Each row is a point. Two turns around zero, p and q, are shown by what they do to some points. Where does a point land after both, in the order given? Backwards means that the second turn is done in reverse. Each puzzle has new turns, and all numbers are rounded.
In the rows, 100 means zero.

Turn p:
[82 92] => [95 81]
[94 67] => [122 75]
[120 147] => [76 145]
[109 110] => [98 113]
[96 84] => [110 87]
Turn q:
[102 117] => [106 116]
[100 57] => [89 58]
[83 138] => [93 141]
[115 79] => [109 76]
[100 109] => [102 109]
Where do these land?
p, then q: [113 97] => [112 105]
p, then q: [85 136] => [66 120]
q, then p: [102 67] => [121 75]

Turn p:
[88 78 108] => [76 92 94]
[128 107 136] => [108 73 137]
[78 81 65] => [89 115 59]
[91 137 97] => [116 131 116]
[105 97 127] => [90 86 122]
[110 100 67] => [121 103 73]
Turn q:
[109 77 113] => [88 75 104]
[106 120 105] => [107 113 116]
[66 137 96] => [96 150 93]
[119 66 85] => [110 62 86]
Where do these land?
q, then p: [81 132 84] => [134 118 114]
q, then p: [89 58 118] => [65 110 71]
p, then q: [109 117 78] => [125 95 114]
q, then p backwards: [121 93 120] => [112 97 127]

Turn p:
[150 90 105 108 125 83] => [136 89 95 95 142 118]
[88 78 112 108 65 80] => [106 91 139 121 82 100]
[89 97 70 111 109 124] => [94 85 67 96 79 100]
[81 119 115 90 127 51] => [98 107 113 108 136 49]
[85 156 116 108 83 118] => [82 157 86 118 88 96]
[90 91 72 87 83 114] => [98 91 98 81 66 99]
[117 98 115 73 128 126] => [79 102 90 69 128 121]
[100 70 95 115 79 104] => [107 77 112 112 79 117]
Turn q:
[125 77 117 98 97 83] => [125 94 121 82 105 82]
[96 91 81 129 106 114] => [119 95 81 121 108 116]
[113 96 103 90 79 122] => [109 99 85 82 77 96]
[82 94 100 113 125 126] => [96 77 89 108 108 132]
[96 159 93 115 118 103] => [73 143 95 107 114 135]
[107 77 86 54 111 39] => [81 90 123 94 135 33]
[82 106 120 102 63 114] => [98 102 106 106 53 106]
Where do these land?
p, then q backwards: [108 97 113 111 95 128] => [86 119 102 113 109 119]
p, then q backwards: [93 102 166 94 91 104] => [76 140 113 112 129 65]
q, then p backwards: [108 87 75 113 89 102] => [107 114 85 122 108 89]
q, then p: [110 107 82 111 123 102] => [97 95 70 91 111 96]
p, then q: [26 105 63 114 108 91] => [113 106 126 162 92 50]
p, then q: [107 121 70 98 90 97] => [101 128 91 91 99 76]
p, then q: [126 84 130 49 109 96] => [62 70 114 59 105 116]
p, then q backwards: [121 96 101 109 95 80] => [111 85 103 123 103 92]

Turn p:
[89 117 113 94 97 108 106 94] => [100 114 115 91 102 105 88 110]
[104 112 39 102 96 111 119 72] => [84 98 58 78 73 126 72 77]
[122 92 85 125 118 97 114 107] => [120 99 69 115 100 113 111 91]
[130 64 104 118 68 89 62 78] => [104 80 106 77 97 73 144 56]
[126 98 129 69 112 120 135 112] => [125 97 91 81 110 105 107 156]
[68 76 111 78 105 139 123 123] => [72 85 112 102 118 135 108 145]
[108 79 115 90 132 85 79 110] => [113 76 99 120 130 76 103 104]
[82 117 116 86 102 69 106 126] => [93 120 110 128 97 75 90 125]
[107 122 110 116 59 101 49 98] => [110 97 149 92 68 83 108 65]
[63 123 78 123 112 81 109 80] => [79 134 90 116 105 111 68 72]
Turn q:
[128 107 127 76 111 131 94 138] => [126 119 128 126 87 117 75 133]
[127 125 131 88 136 106 91 130] => [117 145 124 105 75 104 91 134]
[108 127 82 80 94 96 95 110] => [91 117 81 106 88 109 74 98]
[64 85 95 147 80 83 116 86] => [78 66 104 94 97 83 140 63]
[134 104 99 90 91 108 61 115] => [127 100 82 115 82 87 73 126]
[67 97 128 86 146 80 90 124] => [70 112 136 68 86 102 107 141]
[85 79 123 110 105 81 110 63] => [108 87 109 60 116 95 128 88]
[92 80 95 91 88 82 118 105] => [91 81 93 94 102 126 112 99]
[102 104 68 123 69 96 123 64] => [99 90 68 107 118 96 114 49]
[100 73 52 130 90 109 115 64] => [92 80 67 118 145 83 127 74]
[93 117 98 79 90 128 86 101] => [100 102 109 108 105 96 59 96]
Where do these land?
p, then q: [58 66 132 100 102 105 101 78] => [73 130 144 77 113 102 107 113]
p, then q: [94 124 78 137 80 62 98 92] => [102 106 78 83 94 77 91 46]
q, then p backwards: [78 98 104 68 100 111 81 124] => [75 119 92 67 105 119 98 108]
q, then p: [125 111 124 87 102 110 81 112] => [126 91 116 102 74 85 112 99]
p, then q backwards: [98 93 86 112 104 49 139 72] => [120 134 52 107 120 83 96 74]
q, then p: [122 98 87 75 100 121 79 124] => [116 79 115 131 82 107 110 80]
p, then q: [131 109 103 94 117 114 72 113] => [137 87 86 105 102 104 117 121]
p, then q: [117 111 83 125 61 74 139 81] => [83 115 70 104 98 117 67 49]
q, then p: [113 132 101 74 120 142 84 102] => [136 98 134 124 92 82 80 78]
p, then q: [89 71 84 128 95 88 120 67] => [69 123 95 92 137 97 90 76]
p, then q: [75 87 119 100 120 124 105 135] => [99 101 142 128 96 90 122 115]

Turn p:
[129 100 84 130 100 99 64 63 92] => [52 127 116 71 106 89 80 109 104]
[83 87 94 97 107 97 79 78 121] => [86 105 126 107 90 96 114 125 95]
[111 89 82 111 93 108 123 97 128] => [97 108 85 114 101 110 97 123 131]
[104 109 110 115 135 132 96 109 98] => [73 89 101 125 129 106 100 80 95]
[63 149 108 55 79 103 144 130 72] => [152 46 75 86 81 142 111 70 82]
[91 134 116 72 107 61 138 106 73] => [137 86 80 65 98 112 140 68 95]
[103 86 128 96 85 117 111 97 106] => [125 105 118 112 115 108 86 99 109]
[110 51 73 82 104 96 65 100 91] => [94 104 100 99 105 54 87 143 75]
[124 90 100 100 108 107 53 118 124] => [79 136 98 128 101 89 85 109 68]
[80 104 105 142 82 82 126 102 95] => [104 93 104 96 74 93 100 74 145]
Turn q:
[109 133 66 108 108 106 83 93 117] => [91 129 85 103 114 108 103 60 110]
[97 81 87 96 107 114 78 98 130] => [101 109 100 116 82 135 101 86 90]
[99 91 82 136 98 80 86 119 119] => [131 116 118 120 90 102 94 79 123]
[66 104 97 107 132 95 129 91 96] => [78 71 96 120 101 83 67 91 106]
[132 81 113 103 91 123 107 91 111] => [121 104 102 86 97 107 103 101 59]
[104 129 161 65 65 92 126 136 81] => [77 76 134 68 107 58 155 137 95]
[45 115 53 118 104 92 86 100 97] => [81 107 80 117 74 99 76 74 155]
[140 100 101 91 118 96 53 88 115] => [106 135 106 105 133 144 109 101 88]
[85 91 121 85 94 108 146 131 45] => [91 73 89 102 86 41 107 150 94]
[121 82 113 73 84 88 125 84 91] => [118 67 88 81 114 103 114 121 84]
[102 94 107 117 99 107 81 70 99] => [104 113 103 81 101 120 73 100 96]
Where do these land?
q, then p: [103 122 124 110 108 96 55 115 105] => [104 97 116 117 102 135 116 63 93]
p, then q: [89 116 130 100 105 109 92 78 132] => [79 103 121 79 93 77 86 98 71]
p, then q: [97 88 87 96 109 75 108 85 35] => [107 55 83 121 123 132 120 127 108]
q, then p: [94 128 136 106 99 86 107 121 117] => [130 108 128 104 108 97 129 80 108]
q, then p: [96 120 136 96 91 144 84 120 116] => [137 70 119 80 86 118 102 67 97]
p, then q: [82 70 78 116 121 91 116 105 92] => [129 71 114 122 96 104 101 89 116]
q, then p backwards: [96 99 42 126 46 86 122 59 85] => [119 112 90 109 58 66 157 127 56]
p, then q: [116 58 96 83 95 94 105 105 102] => [115 114 110 125 126 90 118 98 112]
p, then q: [90 117 104 67 111 112 90 119 131] => [109 122 85 92 87 60 81 108 89]
p, then q backwards: [138 81 66 99 114 107 122 92 85] => [107 119 92 82 104 86 106 78 51]
